Each row is a point. The ring and each string are closed loops that go straight from each point to the next, and from the last back to the first. Before rounding, they use only three directions, however many columns there are. Count how often each string passes through the ring. Passing back the other way cancels.
In the rows, zero is written as 128.

Ring:
[[175 147 134 175]
 [152 172 110 169]
 [120 176 104 154]
 [ 93 167 109 139]
 [ 76 136 126 120]
 [ 86 110 142 116]
 [124  93 161 131]
 [147  98 164 146]
 [174 128 150 170]]
String:
[[166 127 113 150]
 [192 121 107 156]
 [201 133 141 182]
 [168 147 166 186]
 [145 151 164 177]
 [149 133 124 151]
 [176 130 102 153]
 [199 143  90 165]
 [152 139 114 152]
 [127 157 146 165]
 [131 186 151 186]
 [154 192 117 185]
 [181 185  78 177]
 [167 142  85 148]
 [143 150 122 157]
 [134 163 146 171]
 [177 182 138 198]
 [197 162 124 190]
 [194 130 100 159]]
Times through: 1

Ring:
[[195 144  81 128 160 142 124 132]
 [184 177  83 117 153 124 129 141]
 [142 192  92 110 126 108 138 149]
 [103 172 101 114  99 108 145 147]
 [ 77 136 113 122  78 115 149 141]
 [ 74  86 130 134  68 128 151 128]
 [ 93  59 136 143  76 140 148 118]
 [128  46 126 149 100 155 140 112]
 [156  54 110 150 123 163 132 112]
 [188  97  87 142 152 159 124 120]]
String (10 x 8):
[[ 46  11 128 159  50 161 149 113]
 [ 50  48 161 140  41 127 161 119]
 [ 72 100 156 125  57 108 160 129]
 [121 137 145 116  91 102 153 133]
 [113 123 113 127  98 125 144 133]
 [ 85 104  87 138  92 145 138 134]
 [118 128 130 122  94 114 148 133]
 [119 123 144 121  89 109 152 130]
 [122 106 107 134 105 137 139 129]
 [ 78  50  95 154  84 165 138 121]]
Times through: 1
String (16 x 8):
[[105  30  86 162 102 182 130 114]
 [111   8 123 162  90 173 138 105]
 [101   7  90 169  98 190 130 109]
 [120  49  97 154 107 168 133 116]
 [139  85 113 140 113 146 137 121]
 [154 119 131 125 115 122 143 126]
 [140  87  94 143 121 155 132 123]
 [146  55  65 159 135 186 120 117]
 [184  50  72 160 154 189 116 111]
 [202  75  99 147 154 165 124 112]
 [204 102 130 132 144 136 135 116]
 [194  60 104 150 147 168 125 109]
 [181  39 106 157 139 176 126 105]
 [176  95 151 129 119 124 144 116]
 [149 111 129 128 112 126 143 125]
 [131  87 108 140 110 147 137 123]]
Times through: 1

Ring, 8 rows:
[[183 130 123 133 121 121  91  95 133 125 137]
 [145 186 117 135 138 131 113 113 126 135 118]
 [106 200 106 130 142 137 137 137 119 141 109]
 [ 48 178  95 124 134 137 167 175 113 148 111]
 [ 38 135 101 127 119 130 166 183 117 146 127]
 [ 62  97 109 129 108 122 149 171 122 140 142]
 [135  73 116 126 102 115 114 129 130 127 151]
 [178  97 121 128 111 116  94 102 133 123 146]]
String:
[[147  46 124 130  93 109 102 123 135 124 163]
 [167  60  96 105 101 117 114 118 124 120 144]
 [143 103  97 111 114 123 125 127 121 127 132]
 [124 121 127 141 116 120 112 128 132 133 143]
 [162  82 145 150 103 109  83 105 143 125 163]
 [184  57 133 135  97 108  82  99 140 119 164]
 [184  50  93 100  99 115 110 110 124 117 145]
 [144  89  91 105 110 123 128 130 119 126 133]
 [111 120 122 138 115 121 121 137 129 135 141]
 [104  89 132 144 104 114 116 142 134 134 155]
 [ 85  46 125 136  91 110 127 158 132 133 164]
 [ 90  66  95 111 100 120 147 162 119 133 143]
 [101  99  89 108 112 125 147 154 116 133 130]
 [ 96 114 106 125 114 124 138 151 122 136 135]
 [111 119  94 113 118 127 141 145 118 134 126]
 [100  79  81  99 106 124 153 159 113 132 131]
 [ 81  41 109 122  91 113 139 165 125 133 157]
 [ 92  62 139 149  95 109 115 149 138 134 167]
 [108  87 139 150 103 112 109 137 138 134 160]]
Times through: 2
String:
[[ 81 139  89 113 123 132 157 162 114 140 119]
 [ 47 162  77 107 131 139 180 182 106 146 106]
 [ 18 194  84 118 139 143 188 194 106 153 101]
 [ 33 188 120 148 134 134 156 176 122 152 121]
 [ 70 159 116 139 127 129 143 158 123 144 127]
 [ 39 163 118 144 126 130 154 175 123 149 128]
 [ 15 151 123 149 121 128 160 189 124 152 134]
 [ 86 136 117 137 120 125 135 151 126 140 134]
 [ 82 113  91 112 115 128 155 163 115 137 127]
 [ 70  90  78 100 109 127 168 175 110 137 127]
 [  7  88 122 144 101 119 162 200 125 148 152]
 [ 38 123 126 148 113 122 148 178 127 147 144]
 [ 59 138 118 140 119 126 145 166 125 144 135]]
Times through: 2

Ring (6 x 14):
[[189 166 122 172 137 153 130 119 153 172 102 152  96 181]
 [158 215 122 185 131 167 133 110 143 177  86 143  95 178]
 [ 87 213 118 159 126 174 127 110 127 159  76 122 106 136]
 [ 55 131 101  95 130 172 112 124 123 123  94 121 115  93]
 [102  54 105  78 138 146 109 140 139 118 119 131 120  99]
 [157  59 118 111 140 132 117 141 153 140 123 141 117 133]]
String (15 x 14):
[[ 53 104 128 109 125 139 118 134 128 136  96 101 136  88]
 [ 49  74 127  94 126 132 115 141 129 128 103  99 142  77]
 [ 85  84 125 107 130 134 117 138 136 136 106 113 132 100]
 [110 109 105 106 136 160 115 129 137 132 107 136 110 119]
 [115 100  84  82 141 179 107 127 136 116 113 152  97 117]
 [101  43  79  47 144 170  99 138 136  97 126 149 105  92]
 [ 77   7  96  41 139 145 100 149 135  97 128 128 127  71]
 [ 69  41 123  81 131 127 112 146 135 122 114 107 140  79]
 [ 81  89 128 111 129 133 119 137 136 138 103 109 134  99]
 [101 128 107 113 134 164 116 125 134 135 101 132 110 119]
 [ 81 152  68  78 139 210 104 114 122 108  99 153  85 110]
 [ 45 167  68  74 135 216 104 111 113 104  90 142  90  94]
 [ 17 163  98  94 126 186 112 118 112 120  82 111 115  80]
 [ 45 136 130 124 122 144 122 129 125 143  87  97 135  93]
 [ 79 120 140 137 124 128 126 133 135 154  94 101 137 109]]
Times through: 2

Ring (8 x 14):
[[192  87 176  76 106 130  99 138 123  74 103 146 126 165]
 [207 130 170  79 115 129  88 141 127  94 118 151 138 168]
 [183 183 153 107 134 132  93 128 123 137 127 141 151 151]
 [142 209 141 137 150 135 107 112 115 171 126 128 155 129]
 [ 91 200 128 167 155 139 128  94 108 185 110 105 155 102]
 [ 64 149 120 175 139 139 141  87 111 160  84  85 150  87]
 [ 82 103 130 154 122 137 138  96 115 124  74  90 140  99]
 [134  75 157 111 109 133 122 117 118  87  82 117 128 133]]
String (13 x 14):
[[162 234 154 125 160 135  99 119 111 183 144 145 154 143]
 [182 221 164 108 154 134  92 127 112 168 146 155 149 156]
 [179 194 182  96 152 134  98 129 104 156 144 163 134 163]
 [150 163 158 117 138 134 109 118 113 141 117 134 141 140]
 [125 172 117 152 130 134 113 106 128 145  99 100 164 110]
 [ 99 196 102 176 139 136 120  95 126 170  98  87 172  93]
 [113 169 135 147 140 136 121 104 114 155 105 110 150 114]
 [111 167 144 143 144 137 124 104 109 158 108 117 144 118]
 [ 77 156  96 183 128 136 132  89 127 151  78  72 167  81]
 [ 54 178  93 199 141 139 140  80 119 176  82  68 168  70]
 [ 98 161 113 165 132 136 125  97 123 150  90  90 161  97]
 [123 174 145 138 144 136 118 108 111 157 113 121 146 123]
 [147 202 173 116 160 137 110 117  98 175 139 152 135 146]]
Times through: 0
String, 19 rows:
[[147  28 160  95  89 131 119 124 126  49  68 115 122 140]
 [164  45 189  75 104 132 116 131 112  63  89 142 109 160]
 [178  37 197  63 100 131 111 137 113  53  92 150 105 170]
 [176  38 163  82  86 129 107 134 132  43  76 125 126 153]
 [162  84 143 107  98 130 106 125 134  75  83 114 143 137]
 [165 108 150 105 109 131 105 126 128  92  95 123 142 142]
 [182  99 137 103  95 128  96 131 142  74  88 116 151 142]
 [231 108 168  65  99 126  79 150 138  66 112 151 140 177]
 [249 133 195  46 116 127  74 157 124  85 136 180 129 197]
 [213 149 198  64 133 131  89 144 110 114 138 176 123 184]
 [240 145 185  58 118 128  75 152 126  94 134 172 135 189]
 [229 133 166  71 109 127  78 147 135  85 120 153 144 175]
 [185 118 132 108 100 128  93 131 143  85  94 116 157 141]
 [237  92 169  60  92 125  78 152 141  53 107 151 139 179]
 [187  92 148  94  97 128  96 134 137  71  91 125 144 150]
 [143 123 139 124 116 133 112 116 126 110  93 113 147 128]
 [162 111 168  97 120 133 109 126 116 102 104 137 129 150]
 [138 116 139 125 115 133 115 115 125 108  90 111 145 126]
 [141  61 143 113  95 131 117 119 130  70  72 106 137 129]]
Times through: 0

Ring:
[[167 162 188 137  50  90 125 137 146  98 113 129 100 124]
 [147 175 184 128  46  76 118 124 173  99 108 128 124 142]
 [118 175 126 103 100 121 127 127 162 133 115 130 152 150]
 [107 167  71  83 156 176 140 140 129 164 126 132 162 139]
 [114 161  50  77 179 203 149 152 102 175 134 132 155 122]
 [147 153  90  98 147 183 147 159  90 151 133 130 121 103]
 [165 153 146 124  94 135 137 151 113 121 123 130 101 109]]
String, 15 rows:
[[ 98 169  27  60 195 212 149 147 107 186 135 131 175 127]
 [ 97 152  37  80 196 215 150 150 109 188 131 137 163 140]
 [118 150  79 100 159 185 145 149 116 165 126 136 141 136]
 [131 161  97  97 135 164 140 146 118 149 126 131 137 123]
 [135 168  79  81 148 178 144 151 101 153 134 127 141 105]
 [139 154 113 110 124 157 139 148 119 142 124 133 125 125]
 [145 139 122 127 125 162 141 153 115 144 122 137 110 130]
 [145 156 124 114 113 147 137 147 121 135 123 132 120 122]
 [154 166 120 101 111 147 138 149 110 130 128 127 121 104]
 [167 160 107  97 126 169 146 161  82 135 136 126 109  82]
 [149 163  96  92 134 169 144 154  97 143 133 127 126  99]
 [140 169  60  70 165 197 150 159  80 160 141 125 140  88]
 [132 162  91  93 140 169 142 148 112 151 128 130 137 118]
 [129 153 102 108 135 164 140 146 123 151 123 134 133 134]
 [106 153  51  85 183 205 148 150 110 180 130 136 155 136]]
Times through: 0
String:
[[161 195 210 122  10  42 111 116 181  75 107 121 123 127]
 [149 181 167 114  58  89 122 127 158 104 114 125 128 128]
 [139 158 145 124  92 123 130 137 146 126 115 133 123 140]
 [136 154 169 140  73 102 124 130 167 118 107 136 120 159]
 [128 184 175 120  49  71 114 114 192 105 105 128 145 158]
 [117 186 142 102  78  97 120 118 179 121 111 128 158 154]
 [110 164 122 111 110 130 128 128 165 142 112 135 152 163]
 [122 158 114 111 121 146 134 138 143 145 118 134 140 147]
 [131 163 115 105 117 145 135 140 133 140 121 131 136 132]
 [112 184  73  69 145 164 138 137 129 155 129 126 168 124]
 [ 90 173  41  65 181 193 143 138 128 180 129 132 182 142]
 [ 97 160  62  87 168 185 142 140 133 174 124 136 166 151]
 [114 153  98 108 139 162 138 140 138 156 119 137 144 151]
 [129 171 109  96 118 144 134 138 134 139 123 129 144 128]
 [111 185 100  83 118 135 130 127 153 142 120 127 167 140]
 [105 188 129  97  89 103 121 115 184 130 110 129 169 162]
 [126 192 149 100  69  90 119 118 175 114 112 125 154 143]
 [137 183 153 108  70  96 122 125 162 113 114 126 140 135]
 [138 157 141 122  97 128 131 138 144 129 116 133 124 140]
 [146 161 182 139  56  87 121 128 169 106 107 132 116 150]
 [159 180 222 142   7  41 110 117 189  77 102 126 114 144]]
Times through: 0

Ring (10 x 14):
[[ 62 147 125 163 110 127  99  81 170 157 162 102  71  97]
 [ 64 138 119 121  92 137 125  90 144 149 135  96  96 127]
 [ 86 122 105  96  95 138 144 110 117 155 129 119 122 162]
 [115 103  85  95 112 134 152 134 100 176 149 163 137 190]
 [136  95  77 102 128 128 151 146  91 185 161 187 146 200]
 [165 101  89 119 153 112 140 151  72 165 153 182 162 194]
 [174 124 120 136 165  99 122 137  63 123 123 136 171 166]
 [163 141 139 151 165  95 108 121  74 105 113 106 161 139]
 [125 152 143 174 152 101  92  99 118 117 135  95 119 105]
 [ 88 151 134 181 133 114  88  87 156 144 161 103  83  92]]
String, 30 rows:
[[ 73 157 143 151 110 122 102  78 146 124 127  70  93  96]
 [ 96 155 145 147 122 116 105  88 124 113 115  71 114 107]
 [ 87 161 147 185 133 110  82  79 154 126 145  80  85  79]
 [ 98 159 144 206 150 103  72  84 159 136 166  99  79  74]
 [117 147 133 190 155 103  85  99 139 140 163 117  99  99]
 [130 146 134 193 164  98  84 105 129 136 162 121 108 102]
 [157 165 167 182 174  84  83 100  87  77 103  67 147  97]
 [163 168 175 164 169  84  92 101  68  57  76  48 166 105]
 [168 169 175 178 178  80  84 101  72  61  86  54 162  99]
 [136 141 130 181 162 100  92 111 119 137 156 126 118 115]
 [120 133 117 169 148 110 101 111 129 154 166 138 109 124]
 [122 143 135 144 137 110 111 105 105 119 121  96 131 127]
 [112 139 126 152 135 114 108 105 121 137 142 112 116 125]
 [ 85 137 113 190 136 117  88  96 172 178 196 142  67 100]
 [ 46 148 117 212 122 124  72  74 217 191 217 132  25  66]
 [ 30 153 123 190 103 132  82  65 213 178 194 106  29  68]
 [ 43 134 104 168 101 137 100  84 197 195 199 136  45 101]
 [ 87 129 109 141 115 128 117 103 143 166 161 130  97 133]
 [ 91 135 121 123 109 128 124 101 124 141 130 103 115 137]
 [ 73 141 129  94  84 138 138  91 117 123  98  71 122 140]
 [ 62 139 127  64  64 148 155  90 108 118  78  58 131 155]
 [ 63 117  96  81  74 151 153 105 130 169 133 121 110 168]
 [ 92 115  93 124 111 133 132 116 134 181 167 153 105 157]
 [110 127 113 126 122 123 126 113 113 149 139 125 125 149]
 [ 95 132 120  96  99 132 140 106 104 130 107  94 134 155]
 [ 70 133 119  82  77 143 147  96 116 134 102  82 123 154]
 [ 53 133 113  98  75 147 138  90 143 154 128  95  98 141]
 [ 63 124  97 137  99 139 121  99 164 188 178 142  76 133]
 [ 40 139 113 141  86 142 113  80 179 172 165 107  62 109]
 [ 20 152 123 165  85 140  96  63 207 172 176  93  36  79]]
Times through: 2
